Each point is reached from the start by the listed moves, each made 0, 1 or 2 times, or once backwards (-1), plus a little noise. Is the number of moves made odd or even? Then give how often each move was made.

Moves:
(1): [  5 -24  25   1]
(2): [ 8 21 35  6]
Start: [-7  6 -7 -4]
Points:
[ 9 46 63  7] => even (0, 2)
[ 21  -2 114  10] => even (2, 2)

Moves:
(1): [23  2  9 13  6 -6 12 -7]
(2): [ 35  19   5 -16   3  28   3  26]
(3): [  0   3  18  13 -13   7  14  12]
(4): [-17 -17 -19   2  -2   3  25  -9]
(5): [-12  12  -3  -9   5  -9  13   6]
(6): [-14 -16 -13  19  17  -8 -26   4]
Start: [ 11  -2 -12  20  11  17 -17 -15]
Points:
[121   5 -15  15  35  66  13  -6] => odd (2, 2, -1, 1, -1, 0)
[ 18  -9   2  65  19  43 -39  41] => odd (0, 1, 2, 0, 0, 2)
[-85  -6 -12  48   5 -16  -2   8] => odd (-1, -1, 2, 0, 2, 1)
[-87 -53 -41 102  28 -31  47 -21] => even (1, -1, 2, 2, 2, 2)

Moves:
(1): [-20  -6  19   9  10   5  -4  -7  -2  11]
(2): [ -6   3  -3 -15 -11  -7 -12  12   5   2]
(3): [ 14 -17   2 -14  -4  -5 -13  11  -6   5]
(4): [-13  11  -7  -8  10   9   8  25  16  -6]
(5): [-20  -3   9   1  -2   8  14  -9  -6  -9]
(6): [ -2  -9   3  -2 -22  11  -7  -5   1   0]
(7): [ 18 -12   5 -10 -22   3   2  -6  -5  15]
(8): [  0  -7   0  10 -22  -9   5 -23   5  -7]
(9): [ 14  -2  16   6 -16 -16  -4  -5  -3  -4]
Start: [ -9  -6  -8  -4  -3   8   2 -19  14   5]
Points:
[ -18  -46   39   61  -73   -3   -8 -121    6  -16] => odd (1, -1, 0, -1, 0, 2, -1, 2, 1)
[  4 -40   5 -35 -63   7 -33  -3  35  34] => even (1, 1, 1, 1, -1, 1, 1, 1, 0)
[-66  -2 -33  -4 -31   7  34 -52  29 -47] => even (-1, 1, 0, 0, 2, 0, -1, 2, -1)
[ 71 -76  20 -22 -56 -27 -35 -50 -16  64] => odd (1, 0, 2, -1, -1, -1, 2, 1, 0)
[-18 -16  29  21 -59  12  23 -58   0 -52] => odd (-1, -1, 0, 0, 2, 2, -1, 0, 2)
[-16 -38  27  -3 -79  37  34 -91 -17  17] => odd (0, 0, -1, -1, 2, 1, 2, 0, 0)
